Each row is a point. Two turns around zero, p and q, are shown by what they do to some points. Write where each new point lands after one turn and then the other. Backwards means that the second turn is done in reverse. Each puzzle has new turns, and all numbers are rounded.
In the rows, 128 means zero.

Turn p:
[156  88 150] -> [130  75 130]
[113  88 140] -> [ 96 100 115]
[ 96 150  66] -> [131 185  83]
[147 185 156] -> [155 152 184]
Turn q:
[ 98 136 168] -> [ 87 149 148]
[122 185 183] -> [114 193 171]
[150  81 113] -> [140  75 127]
[152  85  87] -> [154  74 105]
[118 153  88] -> [145 148  87]
Where do these land?
q, then p: [152 130  60] -> [185 110  87]
p, then q: [ 88 165 169] -> [ 85 175 152]
p, then q: [105 101 135] -> [103 122 103]
p, then q: [157  74 165] -> [ 98  63 133]
q, then p backwards: [138 169 111] -> [134 159  95]

Turn p:
[ 54 121 182 155 136  70] -> [ 74 141 150 161 160  45]
[104 156 165 146 182 122] -> [119 152 173 133 184 115]
[100 136 155 136 173  76] -> [128 152 143 135 178  73]
[191 146 118 139  96 160] -> [165 131 139 139  79 179]
[158 107  72 155 114 169] -> [146 100  90 152 116 190]
[114 160 115 120 145 115] -> [124 164 120 116 148 127]
[146 151  94 118  96 186] -> [121 132 116 112  93 197]
[158 121  81 133  88 125] -> [149 127  83 143  88 149]
[126  53 170  48 122 129] -> [126  52 138  58 106  76]
Turn q:
[111 138 143  78 131 161] -> [107 130 125  93 111 175]
[122 161 151 128 178 146] -> [117 132 160 103 172 154]
[124 164 129  90  49  93] -> [137 192  84  98  76 104]
[168  82 148 179 165 143] -> [149  82 189 171 140 121]
[ 90 144 120 135 101 141] -> [ 99 159 105 144 126 138]
[115  90 148 105 106  51] -> [108 112 119  98  86  53]
[167 116  58 182 167 162] -> [179  87 115 191 185 150]
Where do these land?
p, then q: [ 94 185 105 160 107  95] -> [120 187 105 137 186 126]
q, then p: [ 95 147 156 172 113  95] -> [111 182 138 143 153  92]
q, then p: [191  91 133  96 154 119] -> [168  72 136 112  86 108]
q, then p: [159 137 175  72 168 143] -> [125  92 167  60  99 124]
q, then p backwards: [183  76 116  96  96 179] -> [204 103 115 142  78 163]
p, then q: [101 157 128 160 169 147] -> [104 126 159 123 177 154]
p, then q backwards: [ 73 103  83 138  89 119] -> [ 62 103  86 121 105 122]

Turn p:
[130 131 101 137 120 108 108 137] -> [126 122  97 123 135 113 107 125]
[143 132 142 130 129  99 108 131] -> [152 139 126 125 125 110 105 137]
[146 100 118 128 131 118 123 124] -> [147 100 125 126 132 115 129 131]
[138 143 132 105 146 225 126 134] -> [121 116 142 119 104 222 146 106]
[122 114 139 108 111 174 118 161] -> [111 111 131 109  78 157 134 126]
[123 138 128 115 110 107 145 109] -> [129 149 129 121 138 103 147 116]
[ 98 126 131 125 142 102 132 115] -> [113 138 144 119 154 108 124 143]
[122 141 129 138 141 100 165 130] -> [124 150 124 150 149 112 147 152]
[130 128 132 164 123 120 127 111] -> [129 127 134 159 137 113 113 115]
Turn q:
[143  86 136 170 133 122 136 117] -> [133  82 106 166 130 122 127 129]
[102 133 101 177 114 122 141 127] -> [118 146 100 172 139 149 120 108]
[130 134 108  89 103 124 110 129] -> [126 144 123  86 106 130 111 118]
[115 148 142 102 126 137 112 105] -> [119 133 159 101 134 128 132 106]
[179 117 124 118 142  97 135 122] -> [148 115 114 125 114  74 122 140]
[135 136 156 116  99 107 136 153] -> [108 138 142 132  84 121 133 146]
[128 152 129 106 125 159 131 140] -> [147 150 152 110 125 147 134 135]
[ 94 116 139 137 170 148 147 123] -> [124 117 128 135 173 144 167 136]
[126 131 117 137 142 136 105 137] -> [129 129 129 126 149 136 106 137]
Where do these land?
q, then p: [107 127 115 154 137 143 101 121] -> [125 110 146 127 146 158 105 129]
p, then q: [164  82 139 104 107 108 136 145] -> [134 119  98 129  69 104 129 141]
p, then q backwards: [130 150 133 116  92 101 135 111] -> [134 158 108 110 130 104 147 107]
p, then q backwards: [142 111 136  96 117 125 109 162] -> [154 106 123  91 109 130 129 144]
q, then p: [124 134 116 125 150 151 121 108] -> [154 125 142 124 145 148 133 137]
q, then p: [116 121  91 137 145 160 128 146] -> [139 113 108 128 135 178 128 131]
p, then q: [ 89 127 125 139 145 159 130 124] -> [108 116 142 127 152 163 148 129]
p, then q: [123 151 138 140 143  94 143 113] -> [123 151 143 148 150 104 121 146]
q, then p: [157 148 159 141 117 111 150 123] -> [134 146 131 161 113  88 121 126]

Turn p:
[147 151 128 114 188 133 173  84  89 126 122] -> [133 157 116  74 154 117 178  98  88 106 131]
[125 110 117 102 132 115 137  99 138 152 156] -> [118  99 117 100 120 113 120 104 118 145 150]
[ 71 126 131 161 125 129 118 103 145 125 119] -> [ 83 132 147 172 136 125 115 101 113 129 127]
[156 113 145 162  94 113 149 153 150 113 118] -> [163 102 150 169 114 123 151 149 144 117 134]
[134 131 167 121  97 135 123 185 122 140 116] -> [140 128 153 135 110 157 132 187 140 150 117]
[102 120 129 138 181 114 109 161 136 140 148] -> [106 138 128 126 181 105 107 155 131 147 147]
[151 111 142 109 122 151 122 146 156 123 116] -> [146 101 136 123 138 153 132 133 158 140 110]
[154 108 121 118 111 112 101  79 116 127 130] -> [148 106 126 110 104 110  98  97 110 113 107]
[ 93 143 140 113 107 131 124 209 124  86 111] -> [ 93 151 143 145 119 150 135 195 185 115 117]
[158 169 139 107 138 114 134  99 153 132 119] -> [156 149 146 103 120 114 148  89 143 150 123]
[104 119  98 161  99 158 102 103 116 125 176] -> [117 126 105 157 116 154  73 105 107 102 161]
[142 133  82 131 143 130 144 116  92 146 105] -> [135 144  73 122 126 114 149 123 100 121 112]
Turn q:
[ 92 121  98 137 109 123 112 140 149 144 110] -> [101 119 100 144 118 141 110 141 140 122  92]
[147 130 108 158 144 155 124 102 176 142 156] -> [132 130 136 177 140 160 138 131 174 129 154]
[130  99 142 114  99 169 191 147 112 136 118] -> [133 102 114 104 101 138 196 155 101 140 131]
[115 197 149 176 113 138 103 123 131 135  99] -> [115 185 168 152  98 158 110 126 113  97 101]
[147 103 143 130 225 130 126 149 107 136 121] -> [177 103 161 140 203 109 122 153 101 130 127]
[136 110 155 141 100 134 104  93 133 140 123] -> [115 102 155 138 100 147 124  92 130 132 131]
[147 153 130 105 121 106 110 149 117 140 118] -> [145 149 133 103 119 124  98 130 125 152 113]
[143 158 137 133 107 117 123 141 108 121  94] -> [147 152 138 113  92 123 113 128 109 118 110]
[104 103  82 141 107 105 126 120 126 127 170] -> [ 90 116  77 153 125 112 110 127 138 137 156]
[143 117 105 111 165 129 133  87 118 128 103] -> [173 116 111 144 155 126 136  91 126 123 118]
[118 123 140 121 102 109 112 152 140  76 140] -> [101 125 130  88 113 102 109 136 149  99 142]
[136 119 155 101 171 105 172 129 121 123 119] -> [154 126 143 113 161  82 164 126 118 141 116]
[106 132 119  96 102 143 128 132 126 117 193] -> [ 83 140  98  94 140 142 133 127 139 146 172]
Where do these land?
q, then p: [137 150 167 136  98 100 135 110 144 139 110] -> [126 130 170 142  85 129 144 113 115 147 116]
q, then p: [143 102  95 157 169 106 131 166 110 105 154] -> [149 132 117 128 156  83  92 174 146 114 153]
q, then p backwards: [110 162 122 165 102 145 155 144 165 154  99] -> [110 154 132 132  86 137 134 163 105 112  75]
p, then q: [152 120 137 150 172 151 166 113 134 115 109] -> [169 130 130 140 159 102 171 123 115 116 144]
p, then q: [ 97 135 138 147 107 146 103  94 100 148 134] -> [112 135 130 125 116 159 105 104  80 111 135]
p, then q: [142 118  95 131 145 104  83 141  88 100 118] -> [152 142 114 109 127 104  74 134 146  94 105]
q, then p: [121 141  87 116 101 111 110  98 101 118 148] -> [120 147  94 129 108 120  88  86 124 122 136]
p, then q: [149  88 130  91  99 139 153 135  89 156 163] -> [128  85  82  80 118 144 125 147 118 152 156]
q, then p: [149 143 166 112 114 164  93 158 158 124 153] -> [117 117 161 100 138 184 117 135 157 162 136]
q, then p: [127 153 158  95 149  96 147 161 140 119 117] -> [127 147 149  96 122  98 158 143 149 162 108]
p, then q backwards: [100 114 108  99 145 120 133  90 153 157 114] -> [ 98 102 140  93 108  98 130 100 117 147 142]
p, then q backwards: [110 109 132 137 134 154 128 127 154 101 117] -> [105 115 131 136 147 143 110 105 155 133 129]

Turn p:
[ 82 110 147 122 126  97  94 106 173 126  95 131] -> [115 127 149 124 143  70  99 123 119 136 132 185]
[156 151 144 169 183 129 180 127 168 133 174 126] -> [ 91 102 137 124 131 135 188  93 195 143 139 100]
[113 120 123  99 133 117  87 191 177  84 146  81] -> [116 124 105  89  97 130 110 148 166  73 159 195]
[139 147 149 137 119  77  92  81 132  96 131 165] -> [173 131 140 104 168  88 135 132 125 171 168 139]
[110 101  79  97 118 154 151 206  99 181  94 152] -> [ 96 135 102 145 126 187 115 171  96 105  39 143]
[166  67 103 115  80 161 108 124 159  77 153 151] -> [157 119 180 142 133 191 133 143 105  99 185 171]
[102 178 111 127 179 154 142  54 131 108 154 172] -> [135 109 126  88 159 116 175  39  92 149 132 108]
[182 107 177  80 157 111 130 117 112 127 120 105] -> [149 114 174 103 123  95 128 167 149  89 124  81]
[152 131  96 139 144 129  86 131  65 115  70 100] -> [197 150 116 118 118 141  63 119 140 125  88 109]
[105 151 155 161 170 180 124 177 118  95 163 110] -> [107 191 102 106  95 146 161  85 167  96 135 126]
[136  95  87 145  74 120 106  87 100 164 153 152] -> [131 124 131 163 178 166  87 141  82 159 160 109]
[130 175 170 120  95 129 157 117 141 177  99 107] -> [100 114 129 141  72  85 133 151 112 172 115  99]
[ 92 132 124 152  86 106 206 145  91 181 113 111] -> [ 97 122  74 214 121 114 135 152 116 146  89  99]
Turn q:
[108  80 156 194 130 167 167 141 138 147 141  94] -> [111  86 187 168 143 130 164 135 174  97  96 126]
[112  66 142 179 119 165 136 182 116 107  99 108] -> [120  82 169 119 128 147 127 148 182  55 121 118]
[ 86 100 132 148 119 195 149 162 174 109 123 105] -> [ 89 118 179 120 152 144 132 115 194  96 125 166]
[181 156 109 141 196 109 109 139 152 152  80 130] -> [173 157  98 120 170 165 123 120  78  98  77 131]
[142 120 150  82  82 117 147 112 118 110 150  95] -> [100 143 141  96 109  84 138 146 141 166 133  95]
[166 164 117 107  92 104 120 122 138 120 166 185] -> [160 151  88 126  90 113 100 146 132 187 127 155]
[ 82 116 207 128 139 180 146 151 124 102 134 141] -> [114 116 179 122 136 127 178 171 152 103 178 173]
[120  94 116  92 109  93 137  71 122  90 164 143] -> [146 127 122 123 113  54 120  97 139 163 167 106]
[ 89 130 126 106  96  82 174 127 116 110 146 127] -> [102 139 100 129  81  92 163 108 153 135 151 114]
[173 171  86 110 152 148 106 119 119 191  79 184] -> [144  99  71 109 148 169  96 126  52 148  92 171]
[143 147  83  92 148  84  98 120  98 140 173 117] -> [128 154  68 154 146 120 100 127 108 163 147  80]
[134 158 142 160 177 127  44 143 158 203  52 134] -> [132 148 142 154 150 189  88 135  26  66  89 162]
[128 161  99 125 105  92 129  75  91  83 157 101] -> [144 144 121 125  97 129 133  90 132 186 162  65]
Where do these land?
p, then q: [136 118 125 156 118 130 139 117 154 182  99 114] -> [106 116 166 162 109 132 114 129 102  92 121 139]
q, then p: [105 170  88 183 146  97 107 160 146  71 111 134] -> [157 110 154 108  76 168 146  80 107 159 182 123]
p, then q: [126  69  71  69  52 125 162 120 104 180 122 115] -> [142  62 147 139 134 181  96 167 166  58 167  79]
p, then q: [115 151 113  82 171 160 122 146 123 138 139 122] -> [101 123 124  71 131 113 123 102 126 132 166 118]
p, then q: [124 129 128  97  82  70 169 112 111 104 104  64] -> [169 128 110 146  96 115  79 133 178  92  93  72]
p, then q backwards: [151 105 195 132 122 133 143 145 166 158 131 106] -> [ 96 106 178 131  78 133 131 147 129 126 158  94]
q, then p backwards: [123  90  81 135 170  75  90 116 203 170  73 195] -> [ 24  91  77 103 138 136 108 107  95  77  67  96]
p, then q: [145 154 163 107 152 195 122  75 134  93 151 131] -> [112 134 154 105 114  81 174 143 122 195 144  91]
q, then p backwards: [124  65 140 161 125 172 143 108 131 154 225 143] -> [153  85 140 171 113  45 176  96 171 144  95 119]
q, then p backwards: [168 125 157 159 121 121 112 146 117  67 135  98] -> [203 121 160 128 140 134 110 140  92 114 123 124]
q, then p: [126 137 113 175 141 124 150 170 120 104  97 159] -> [159 106 165 139 104 174 154 116 114 119 141 153]
q, then p: [112 204 104  97 101 129 157 159 108 119 139 187] -> [ 91  96 106 133 140 202 138 131  61 154 121 142]
q, then p backwards: [179 185 154 157 183  91  51 142 124 131 121 110] -> [150  93 117 122  74 164 102 141  29 120 120 168]
q, then p: [ 85 113 142  87  88 166 109 106  98 126 148 122] -> [ 66 155 107 129 167 106 122 147 115 104 160 130]
p, then q: [102 105 145 123 148 132 143  95  80 124 125 119] -> [159 150 139 123 125 146 148 107 115 126 136  77]

Turn p:
[139  69 116 131  81 131 131  81 102 165 126 104  95 137] -> [130  83 116 144 110 151 100  70  96 112 131 115  83 160]
[134  38 147  38 139 151 132 105 160 136 132 149 104 117] -> [151  62 116  60 142 169 139  91 188 118 131 156  82 146]
[ 31 150 111 142 143  89 101  73 114 128 108 136 151  96] -> [ 61 126 147  95 138  87 102  96  78 150  88 173 164 100]
[140 165 125 123  88 147 137 158 136 157 150 156 101 202] -> [172 196 142 155  93 147 154 116 135 152 117 121 101 166]
[112 129 112 127 101 131 126 137 149 145 146  74 166 169] -> [112 126 137 146  62 114 128 107 154 136 123  98 154 150]
[152 110 189 106 117 146  99 115 137 155 147  38  99  88] -> [112  78 165 146 125 164  49 126 182 122 142  85  96 110]
[157 144 104  63 137 130 133 157 139 143  94 139 182 149] -> [192 128 126  84  97 135 157 133 147 118 106 111 179 120]
[125 162 117 164 148 145 219  95 139 148 143 150 106  91] -> [102 143 127 160 184 132 194  94 106 135 120  98 102  74]
[ 80 152 108 153 144 131 106 167 124 123 128 122 107  89] -> [ 85 144 105 133 127 134 111 169 116 168 105 143 132  97]
[144 131 183 164 145  92 121 176 127 130 130 140 129 112] -> [157 133 129 156 145  86 106 171 141 148 160 144 115  98]
[143 150 120 151 114 151 101 131 153 101  86 129 163 114] -> [126 135 129 152 115 136 128 156 130  78 110 152 173 111]
[154 147 114 157 148  97 115 113 141 141 156 156 128 123] -> [136 167 101 142 166 110 114 104 129 131 145 130 146 122]
[158 131 110 120 145 123 144 147 137  38  82 151  95 144] -> [135 144 104 102 158 115 163 199 123  70 105 132 110 161]
[119 140 137 149 119 113 131 157  62  52 154 123 169 103] -> [ 90 138 142 107 112 104 133 192  81 120 200 126 147 119]
[131 101 127 132 151 143 123 109  99 156 138 153 123 184] -> [157 116 134 137 146 136 141 100 112 162 136 139 134 186]
Turn q:
[133  91  96 139 141 156 166 110 168 113 113 134 147 115] -> [152 107 123 125 128 169 175 136 137 107 120 154 165 113]
[105  90 178 134 145 142 114 166 118 166 171 103 109 169] -> [116 101 165 130 150 126 122 181 136 183 143  95 102 173]
[ 89 100 150  71 150  90 116 138 119 136 108 136 125 140] -> [ 93 105 149  88 153  88 108 143 150 113  94 125 134 148]
[164 159  71 139  62 147  85 119 142 141 146 154 171  65] -> [169 143  92 118  66 150  74 114 101 115 179 180 132  78]
[ 88 113 147 116 174  67 118 130 136  82 161 108  93 154] -> [ 98  99 120 156 168  93 125 136 180  91 128  79 124 171]
[158 114 177  94 150 132 141 141 154  67 115 120 105 138] -> [145 161 156 115 167 152 139 126 141  80 108  87 133 168]
[101 138 165 167 116 140  94 113  98 152 122  96 151 102] -> [114 126 176 168  79 122  98 132 129 160 124 120 121 104]
[149 136 126 161 124 138 181 147 146 101 112 180 177 158] -> [168 178 120 142 150 111 181 147 108 127 133 165 173 125]
[148 199  86 120  95 178 126  68 151 144 136 159 158 106] -> [144 160  96 125 126 171  99  68 123 152 158 179 155  63]
[172 149 120 159 136 123 145 129 189 144  90 151 125 131] -> [196 144 107 142 150 140 147 119 127 126  91 163 110 114]
[172 171  69 140 144 169  97 107 105 135 123 169 144  79] -> [134 124 105 146 124 160  96  88  51 109 148 173 133  77]
[ 87 155 107 143  93 163 104 155 108 141 118 115 104 113] -> [ 82 148 120 131  99 144 118 153 124 143 141 137  82  91]
[ 94  91 173 109 130  75 161 135  79 141 156 110  71 123] -> [ 93  89 164  98 127  70 160 117 151 132 142  71  89 159]
[156  95 114 122 121 107 130  97 125  98 105 136 112 179] -> [121 134 106 126 125 132 152 100 133 114 104 147 143 195]
[103 120 139 107 138  93 144 165  81 157 144  48 129 149] -> [ 95 101 118 111 107  92 127 160 128 170 105  44 125 138]
Where do these land?
q, then p: [ 86 156 101 174 120 114 120 109 134 154 179 114  72 135] -> [ 82 135  66 166 144 133 119  80 142 157 116 131  88 131]
q, then p: [101 161 111  86  97 167 129 165 187  85 167 114 160 142] -> [102 175 108 117 105 169 141 159 188 147 126 108 190  96]
q, then p: [134 130 115 112 137 137 117 160 155  98 101 108  96 178] -> [125 140 122 134 127 140 159 169 129 141  67 114 146 154]
q, then p backwards: [149  71 141 178 159 114 178 140 100 162 163 116  87  96] -> [135  80 160 124 128 147 220 133  81 138 108 114 141 156]
q, then p: [129 150 175 110  97 120  91 143 104 159  88 124 157 129] -> [168 151 164 119 113 123  64 136 116 129 101 148 126 108]
p, then q: [132 143 134 111 131  69 135 106  94 179 145 115 140 118] -> [131  89 137 124  97 120  74  80 126 139 117  99 131 137]
q, then p: [ 98 137 114 182 141  75 133 172 114 159 104 167 155 105] -> [154 138  72 119 137  72 108 152  86 128 152 140  91  89]
p, then q: [ 94 107  86 129 131 123  80 132 106  84 119 150 142 100] -> [ 77 133 113  94 138 102 109 158 106 115 153 167 157 120]
p, then q: [178 164 135 152  96 119 170 114 107 121 177 106  71 147] -> [102 138 107 188 134 151 132 103 139 154 135  53  84 129]
p, then q: [128 104 161  94 148 128  86  96 139 122 168 173 147 146] -> [151 124 136 117 197 132  96 105 147 140 151 155 162 151]
q, then p: [ 95 136 136  87 137 115  87 122 185 119 115 151  73 103] -> [102 138 112 102 178 141 119 157 182 109  92 173 115 148]
p, then q: [174 119 111 165 145 170 102 112 158 104  93 108 159 132] -> [141 148 123 178 119 142 154 178 121 100 127 145 184 138]
q, then p: [123 104  98  92 141 163 178 141  87 164  98 163 166  97] -> [153  83 149  54 118 138 152 130  94 146 163 136 124  80]
q, then p: [170 150 173 164 158 155 153 110 117  77 118  77 138 172] -> [119 115 183 210 129 116 145 135 106 121 109  77 170 129]
p, then q: [131  89 129  84  80 151 161  98 132 132  85 135 159 122] -> [125 147 161  87 103 155 171  94 139  91 145 131 153 163]
